Each row is a point. The points of each table are mixes of a few directions, plus a little noise. Count the directions of each table, and those that both share. Where both have some left over, give the other angles between the two spaces (their principal angles), to ten degrees, smallest first.
In the rows, 128 means zero.

First:
[[100 159 119]
 [165  85 141]
 [147 107 134]
 [145 108 133]
 [ 34 237  97]
 [162  88 139]
 [142 112 133]]
Second, 7 rows:
[[ 74 137 125]
 [218 112 133]
 [101 133 127]
 [ 28 145 123]
 [107 132 127]
 [152 123 129]
 [216 113 133]]
Directions: first 1, second 1, shared 0; angles 40

First:
[[ 89  82 131 137]
 [119 110 127 122]
 [230 198 108  48]
 [106 148 140 182]
 [100 115 134 157]
 [123 117 127 124]]
Second:
[[120 148 168 131]
 [127 151 132 154]
 [151 129   7 195]
 [122 127 160 111]
 [127 129 136 126]
 [124 148 147 141]
 [125  63 146  38]]
Directions: first 2, second 2, shared 1; angles 90

First, 6 rows:
[[177 156 153  78 120 146]
 [161 154 173 109 111 159]
 [100 140 192 150 174 150]
 [139 128 109  97 150 113]
 [ 90  21  36 194 113  80]
 [ 99 167 103 142 103 120]]
Second (6 x 6):
[[181 150 101 120 198 120]
 [124 124 125 139 194  86]
 [169 144 204 132 146 121]
 [124  83 120 161 138 144]
 [125 153 136 104  77 143]
 [ 44 114  83 111  15 152]]
Directions: first 4, second 4, shared 2; angles 40, 60

First (7 x 8):
[[144 146 124 106 133 113 134 126]
 [ 94  94 180 178 129 162 106 153]
 [165 165  76  75 128  92 150 103]
 [ 90  90 185 183 129 165 104 156]
 [ 95  92 156 175 122 160 112 142]
 [157 165 161  91 149 102 129 144]
 [152 143  14  88 104 102 161  72]]
Second, 10 rows:
[[110 111 117 130 123 134  93 152]
 [188 178 221 157 123  93 131 116]
 [118 120 114 124 129 134 127 130]
 [127 128 115 121 132 132 150 115]
 [215 201 249 162 124  82 157  97]
 [ 97 105  60 101 138 151 167 110]
 [166 161 175 139 129 109 153 107]
 [ 85  90  84 120 125 147  84 161]
 [ 72  82  41 100 134 160 128 137]
 [101 103 105 126 124 139  89 156]]
Directions: first 2, second 2, shared 0; angles 40, 60

First, 8 rows:
[[153 107 107 105 154  93 171  68 126]
 [144 115 115 114 144 107 154  91 126]
 [118 136 137 137 117 141 111 153 129]
 [108 143 143 144 109 153  96 173 130]
 [115 139 140 140 114 146 107 159 129]
 [105 148 147 148 105 159  88 183 129]
 [178  85  87  85 180  59 214   7 124]
 [104 150 149 150 102 162  84 189 132]]
Second, 9 rows:
[[ 81 148 120 142 163 131 184 161  92]
 [138 155 146 122 116 135  85 107 106]
 [126  69  89 116 144 145 111  75 166]
 [130  22  63 113 149 143 130  69 206]
 [142 127 133 123 117 130 103 113 134]
 [161 149 159 131  92 108 119 158 134]
 [123 166 153 143 121 108 169 189 106]
 [150 147 155 142  99  96 169 199 137]
 [100 167 133 122 151 156  82  81  72]]
Directions: first 1, second 3, shared 0; angles 60
